Each row is a point. To make a cloud, some directions were put in groups of two or more. Within a group, all points are equally far from the middle, so they leave a hole (a ring in 2 directions, a hollow ball in 3). The other directions are filled evenly. Then the cloud was stretched, turned, moved and blurred a little. Count the holes, and give their numbers of directions, smallest first.

Cloud (22 x 3):
[[ 13 -38   0]
 [  0 -28 -58]
 [-20 -32  20]
 [ 37   7  -1]
 [ 27 -14  10]
 [-30  26 -35]
 [  6 -45  -4]
 [ -6  45 -13]
 [-34  29 -21]
 [-12  19  30]
 [ 10  40  13]
 [-31  33 -19]
 [-15  23  28]
 [-36  28  -1]
 [  7 -46  -9]
 [-12 -37 -55]
 [-14  20  30]
 [  2  11 -57]
 [  6   4 -58]
 [ 31   4 -41]
 [  8  -2  29]
 [ 35 -13 -22]]
Holes: 1 (3)

Cloud:
[[-35  30  30  -3  15  -2]
 [-43 -44  22  -3 -29  11]
 [-44  -9 -22 -29 -49   8]
 [-56 -33   3  14 -24 -18]
 [-22  36   8  15 -26  21]
 [-56  15 -13  -3  35 -31]
 [-15 -31 -16 -16  43 -42]
 [ 23 -12  23  27   6   3]
 [-41  -9 -42 -15   5  49]
 [-31 -18 -23 -32  -5  55]
 [-42 -25  17  22 -42  -5]
 [-48 -11 -20 -39 -31  25]
 [  3 -13 -14   0  -6  57]
 [ -9 -23 -25   8  55  -3]
 [-33 -61  -4  -4  23  -2]
 [-61   6 -25   9  26   3]
 [-48 -42 -41 -27  -8  23]
 [-29  39 -37  11 -13   7]
 [-25   9  23 -29 -27 -23]
 [-10  -7 -19  -3  61 -30]
 [  6  -8 -14 -32  27  19]
 [ -6  -8  12  10  63 -29]
 [-57  -7 -37 -31  -7  21]
 [ -6 -16   8  25   6 -64]
 [-40 -26 -23  23  30  26]
 [  9  -4 -17 -26  29  20]
 [-51 -11  -8   9 -11 -49]
 [-44   0 -38  18 -29 -25]
 [-16 -29 -39  31  22  21]
 [ -6 -37  28  -7  40 -12]
 [ 21 -26  24  31  -2 -13]
 [  9 -21 -41  10  -4  29]
 [-15 -24 -16 -15  51 -38]
 [-19  41  24  20   1   0]
 [-11 -55  27 -18   0  12]
 [-10 -10   2  10 -13  61]
 [-51 -41   2  20 -29  -9]
 [-45  -4 -21  48  -6   7]
 [  5 -19 -28  28  11 -41]
 [  6  21  26 -21  30  -8]
 [ 10 -37  16  25 -24  26]
 [-37   9 -41  10 -42  -3]
 [-63 -17 -36 -19 -12  -9]
 [-19 -31 -31   8  45  15]
 [-49  25 -42  13  10  12]
 [-40  27  28   7  21  -6]
 [-11  48 -22  -3   9  -3]
 [ -1   1  10 -43   0 -25]
 [-13 -33  -4  44  16  20]
 [-41   0  18 -16  -7  39]
 [-29 -28  15 -24  -7  46]
 [ -2 -50 -27  27  -1 -19]]
Holes: 3 (2, 2, 2)
